Rows are points. Each copy is the shape, with its points in the same order, turned, moved and blurred by noise. Some copies are also mirrored. Which?

Shape:
[[-41 -15 -23]
 [-39  -7  -6]
 [-30   7  -1]
 [ 60  45 -45]
 [ 27 -12  35]
 [  8  -6 -10]
 [-41  22   9]]
Copy 1, 7 rows:
[[-27 -25 -36]
 [-13 -16 -38]
 [-12   3 -31]
 [-48  53  56]
 [ 40   4  15]
 [-11   1   9]
 [ -7  18 -49]]
Copy 1 is: mirrored
Copy 2, 7 rows:
[[-30 -11 -33]
 [-18   9 -18]
 [-22   2  -5]
 [ 47 -58  45]
 [ 44  37   1]
 [ 10  -4  -5]
 [-36  15   6]]
Copy 2 is: mirrored

Shape:
[[-18 -15 -25   4]
 [-12   0  -3 -10]
 [-56  47 -15  19]
 [ 12  18  -9  31]
 [  5  -9  -9  14]
 [-16  44  26  37]
 [-12   4 -18 -42]]
Copy 1:
[[-10 -10 -22  -1]
 [ -7   4   5  -6]
 [-40  34   2  44]
 [ 27   5  -8  30]
 [ 14 -14  -6   4]
 [  9  13  30  57]
 [ -9  20   9 -38]]
Copy 1 is: only turned
Copy 2 (7 x 4):
[[ -4 -10 -32  15]
 [-10  -1 -13  -6]
 [-49  48 -29  26]
 [ 23  34 -17  12]
 [ 18   2 -15   9]
 [-11  60  13  22]
 [-22 -11 -28 -32]]
Copy 2 is: only turned
Copy 3:
[[-21  -1 -30   1]
 [-22  -2  -5 -16]
 [-53  59   2  -1]
 [  8  22   7  18]
 [ -4  -7  -8   6]
 [-28  34  46  21]
 [-23   0 -19 -48]]
Copy 3 is: only turned
Copy 4, 7 rows:
[[-18 -27 -32  -1]
 [ -2  -7 -14 -10]
 [ 52 -12 -58  10]
 [ -3   1 -13  40]
 [-18 -13  -8  17]
 [ 48  -1  -2  37]
 [-11   9 -25 -35]]
Copy 4 is: mirrored

Shape, 9 rows:
[[-21 -21 -26  11   6 -14]
 [  2  -2  14   1  -3  28]
 [-10  10 -33 -41 -19  10]
 [ 46 -23   2   2   8 -37]
 [  7   1  10  -1  25  14]
 [-39   2 -22 -33 -12 -26]
 [ 28 -16 -25 -25  33   5]
 [  0 -49  11  18 -47  22]
 [ 12 -20  14 -18  13  27]]
Copy 1 (9 x 6):
[[-19 -34 -40   3  15   5]
 [ -5 -18  21  21  12   9]
 [-31 -13   1  -9  29 -43]
 [ 45 -34 -20 -18 -14 -11]
 [ 11 -11   6   5  24  22]
 [-47 -11 -22 -33  12 -14]
 [ 28 -32  -6 -10  46 -17]
 [-22 -60  19  35 -27  -6]
 [ 10 -37  29   3  26   8]]
Copy 1 is: mirrored
Copy 2:
[[  3  22  24 -21   1 -42]
 [  0  10  10  -6  -4  20]
 [ 14  26 -19 -57 -16  -6]
 [ 44 -18  -4  17  11 -36]
 [  6   8  10  -7  25   9]
 [-16  21 -19 -49  -6 -42]
 [ 46  -5  10 -35  27  -6]
 [ -2  -7  35   7 -59  -3]
 [ 10 -15  15 -18   7  21]]
Copy 2 is: mirrored
Copy 3, 9 rows:
[[-16 -27 -30   0  25 -21]
 [ -4 -17   4   2   2  28]
 [-18  13 -47 -32   3  21]
 [ 32   2  10 -13   3 -43]
 [  9  -9  10  -5  28  18]
 [-50   5 -33 -34  19 -11]
 [ 35  -5 -20 -34  33   1]
 [ -9 -54  -9   8 -43   3]
 [ 13 -24   8 -26  11  25]]
Copy 3 is: only turned

Shape (11 x 6):
[[  9   4  -7  -1  17 -51]
 [ 26 -27  26 -28 -19 -10]
 [-12  -5  20   9 -18 -25]
 [-12  14  19 -25  18 -14]
 [-23  -3   3 -32  38 -13]
 [-34 -27  -8 -11  13   1]
 [ 10  44  -9  54 -35  -6]
 [ 36  22 -15  18 -42  -4]
 [ 19  28 -13  10  13  26]
 [-16 -12  -9  -2  -1  -1]
 [ -5   6   3  26  26  -2]]
Copy 1 (11 x 6):
[[ -7  -8 -23  20  16 -33]
 [-18 -25  19 -19 -20  -2]
 [  4  12  19  12 -15 -26]
 [-11  22  -6 -25  16 -23]
 [ 10  14 -14 -36  31 -32]
 [ 43   5   5 -30   8 -27]
 [ 10  41 -16  60 -27  16]
 [  0   8 -26  33 -38  28]
 [ 11  28 -28   1  15  35]
 [ 30   9  -4 -13  -4 -15]
 [ 22  21  -4  14  32   1]]
Copy 1 is: mirrored
Copy 2, 11 rows:
[[-16  -1 -23  -2  32 -15]
 [-56  -8  27  -6  12  25]
 [-37   7  10  10  -4 -21]
 [-15  12  15 -35  10 -17]
 [-11 -12  -2 -54   3 -17]
 [-20 -22  -4 -29 -33 -11]
 [ 12  46   4  56  -9  -2]
 [-13  33   1  38   3  33]
 [ 30  14  15   1  -4  23]
 [-18  -6  -4  -9 -21  -1]
 [ 15 -10  10   3  -2 -17]]
Copy 2 is: mirrored
Copy 3, 11 rows:
[[-34 -13  19   0 -30  -6]
 [ 16 -27  -7 -47 -11  -1]
 [ -6 -18  -8  -9   3 -29]
 [-30  14  18 -30   3  -5]
 [-49   3  14 -33  10  17]
 [-36 -16 -22 -15  26  18]
 [ 17  25 -11  49 -13 -33]
 [ 33  15 -22  18 -34 -13]
 [  7  33   4  16  -1  25]
 [-19  -8 -19  -6  11   9]
 [-16   2  18  20  17   7]]
Copy 3 is: mirrored

Shape, 12 rows:
[[ -1   3   6   4   0 -47 -56   4]
 [-15  16   1  12   5  17  11 -14]
 [  6  -1 -51 -25  12  38 -33 -31]
 [  9   7  33  29  -6  -2  -1 -22]
 [ 10 -21 -24 -47  44   4   8 -11]
 [ 15 -15 -14  -5  19  25   1  -2]
 [-14 -15 -10  -3 -15   6 -24 -21]
 [  6  21 -21  15 -42  29  12  18]
 [ -3  34 -57   3 -45 -11  -5   0]
 [ 12  14  15 -37 -32  -8 -15  20]
 [  4  -3  12   6 -51   0  13  14]
 [ 34  16   8   9 -34   2  36  -9]]
Copy 1:
[[-12  18  -8  30 -45 -45 -38  18]
 [-21  -3 -12  17   4   9  10  -5]
 [-23 -42 -35 -20 -23  -9 -24 -53]
 [ -5  31   2  40 -13  14  -4  -8]
 [  6 -39  18 -14  14 -37 -15 -36]
 [  8 -25  -5   1   0   4 -18 -24]
 [-14 -20 -13  20 -43 -10  -1 -20]
 [  8  -5 -34 -17 -32  38  18  17]
 [ -2   5 -55 -26 -46 -13  27  12]
 [ -7   9  21 -27 -49  -4 -16  13]
 [ 13  10   5   7 -48  21  17  17]
 [ 22  34   1  -8 -16  22  21 -11]]
Copy 1 is: only turned
Copy 2 (12 x 8):
[[ -7  22  16 -17  31 -29 -48  25]
 [ -7  35  -7  18 -20  12  -4  -9]
 [ 22  20 -59 -21  -4  27 -42 -23]
 [ -8  23  29  31  -7  -6 -21 -21]
 [ 13  14 -46  -9  43  23  14 -18]
 [ 16   6 -25  17  10  27  -9  -8]
 [-22   9 -18  -5  -4   6 -37  -9]
 [ 13  -5  -2   5 -59  11  -8  11]
 [ 11   8 -28 -28 -55 -33 -17  14]
 [  3  -8  27 -40  -2   8  -4   5]
 [-16 -22  23   6 -34  -1  -3   3]
 [ 15 -10  20  16 -35 -12  14 -27]]
Copy 2 is: only turned
Copy 3:
[[-19  11  48  -3  13 -29 -41 -16]
 [  3   1  -7  10   2  14  16 -32]
 [ 16 -30 -42  -4  42  -6 -34 -44]
 [  7 -10  31  17 -18  -7  21 -37]
 [ 11 -24 -29 -34  45 -21  10   7]
 [ 14 -31 -19   0  12  -1  -1  -5]
 [-11 -18  -2 -14  -1  -3 -20 -43]
 [ 16  14 -35  23 -42   7 -15 -28]
 [-10  39 -43  18 -16 -25 -34 -43]
 [ 32  23   8 -31 -21 -21 -24 -12]
 [  4   8  -2  -6 -60  -9  -4 -20]
 [ 25   5 -13  15 -46 -30  27 -27]]
Copy 3 is: only turned

Shape (12 x 8):
[[-41  20   2   8  -6   0 -12   7]
 [-16   1 -18  19  17  -7 -10  19]
 [-14  -6  16  -8  -4  -4  -5   1]
 [-21   7 -15 -20 -21  -3 -14 -31]
 [ -3  -2  11  -8 -13 -10   4   8]
 [-10 -14  -5  -2   1  -9   0  -3]
 [  1 -40  14   0  19  14  30 -21]
 [-11   4   7  11 -13  -1   3   0]
 [  4  18   8  23 -16  -3  -4 -27]
 [ 13  15  -6  15 -11  10  15  15]
 [-11   6  37 -13  -5   7 -17  18]
 [  0 -13   7  16 -21  -1 -23  16]]
Copy 1 (12 x 8):
[[-27  25   8  10   3  10   9  -2]
 [-14   8  -8   4  26  -9   2  19]
 [ -6  -3   9  -2 -12  10  -9   1]
 [-17  13 -23 -20 -26  19  -4 -20]
 [  8   0  14  -7 -16   3   0   2]
 [ -6 -12  -7  -9  -5   0  -1   1]
 [ 11 -60  -9  13  -5  18   2  -7]
 [  1   4   4   7 -13   5   8   0]
 [ 17  21 -21  20 -18   5   3 -18]
 [ 32  14  -5   2   3   5  20  16]
 [ -1  12  31   9 -11  21 -23   9]
 [  1  12  -4   9 -20  -8  -9  30]]
Copy 1 is: only turned
Copy 2:
[[ -6  37 -10  13  22   5 -12  10]
 [  0   3 -20  17  20 -11  11  24]
 [-10   5   5   2   7   4 -14  -4]
 [ 10  21 -28  10 -12  23 -19 -21]
 [ -2   2   9  -5  -4   3  -9   1]
 [ -7  -1 -10   4   2  -2   0  -3]
 [ -7 -20   3   3   6  -2  32 -47]
 [  3  18   6  14   4  -5  -3  -4]
 [ 33  21   5  13   1 -14 -15 -16]
 [ 24   9  18  10  -1  -3  20  16]
 [ -9   2  27   4  27  19 -27   5]
 [ -2  -4  12  33  -1  -9 -18  13]]
Copy 2 is: only turned
Copy 3 (12 x 8):
[[-28  12  10  19 -19  28 -20  15]
 [-11  -5 -12  25   3  10  -8  28]
 [-17   0  16   1  -8  -6 -12   0]
 [ -2  23  -4  19 -32   5 -27 -27]
 [-15  13  11  -4 -10 -11  -7   7]
 [ -7  -2  -3  10 -12  -9  -9   3]
 [ -6 -38  -1  -2 -14 -15  28 -17]
 [-12  12  11  11 -18   5   3   8]
 [ -6  27  19  31 -11   4  14  -9]
 [  5  21   1   1  -9   9  18  24]
 [-16   6  40 -15   0  13 -16   7]
 [  6   5  30  21 -13  -4 -11  28]]
Copy 3 is: only turned

Shape (13 x 9):
[[ -1  -1  44   1  10   5  18 -30  27]
 [-20  -5  37  20   2  18  38 -27   7]
 [  7  18  11  35 -23 -26 -12  32   1]
 [  4   9   0 -49  -8   2  25   8 -20]
 [ 12  -5 -18  -5  20   1  18   0 -27]
 [-36 -16  23  17   3  13  11 -29  29]
 [-10  -1  31  18   2  43  29 -20  26]
 [ -9  25  25  14  -6  16  24 -38  16]
 [ -3  21 -11 -21   8  11  -5   8 -15]
 [-10  17  21  18 -21  -9  -7  31 -22]
 [ 20   0 -30 -28  -1   5  17  31 -10]
 [  8 -15  20   1  -9  27   3 -27  -2]
 [ 14  -3  -2 -16  34  18   6  24 -17]]
Copy 1 (13 x 9):
[[  4  -5   9  37 -13  38  27 -13  18]
 [  6  -9  -8  40 -10  45  38  -8 -19]
 [ 20 -14 -14  27 -17  -5 -46  19 -18]
 [ 10  18   0 -38   2  11  21  16  -2]
 [ 21  10  -3  -9  38  10   5  -7 -20]
 [-13 -26 -22  42  -5  28  32 -16   1]
 [ 12  -6 -30  37  -9  60  31  -6   4]
 [  6  17 -16  37 -25  32  23 -19  -5]
 [ -7  18 -18 -22  12  15  -9  -2  -4]
 [  2 -13  -9   4 -17  14 -33  21 -32]
 [ 30  13 -21 -30  30   1  -2  23   2]
 [ 21 -18 -12   3  -8  39  14 -29   0]
 [ 11   5  -3 -16  42  35 -10  11   2]]
Copy 1 is: only turned
Copy 2, 13 rows:
[[-28  26  -8  31 -14   7 -16 -43   1]
 [-16   6  -1  35 -15  19  18 -52   7]
 [  0  -9   4  42 -22  -5 -26  35  23]
 [ -3   7  -4 -19 -36 -22   8  -3 -37]
 [ 20  11 -27  -5  -2  -3  11   1 -14]
 [-38  -1  -7  24   6  12  -4 -46  27]
 [-32  17   4  24 -12  41   9 -43  13]
 [-16  26  14  22 -16   3   1 -42  26]
 [  0  15   8 -17  -1  -6   3  17 -10]
 [  2 -13  21  33 -23  -8 -13  22   2]
 [  5   5 -29 -25 -28   0   7  30 -18]
 [  2   0   2   2  -6  24 -20 -35  -4]
 [ -5  25 -20  -1   3  12   5  16 -33]]
Copy 2 is: mirrored
Copy 3:
[[-11   3  31  12 -43  10  -1 -15  28]
 [-37   4  22  39 -49  18   2  -1  10]
 [ 18  15   5   8  -4 -19   1  57   9]
 [ -3  -5 -25 -27 -36  13  25  -3 -27]
 [-21 -11 -15   5   7  -5  14 -10 -23]
 [-36  -6  16  24 -47  13 -31   1  22]
 [-35   7  12  30 -34  39  -3   2  29]
 [-13  23   0  34 -46  12   0 -10  25]
 [-10  13 -26 -19  -3   8  -5   2 -10]
 [  2  22   7   1 -12  -5   3  53 -17]
 [ -7 -20 -39 -22   5   8  24  12 -13]
 [  0 -10   6  24 -22  27 -12 -10  -1]
 [-24  -6  -1 -24  16  15  17  -3 -14]]
Copy 3 is: only turned
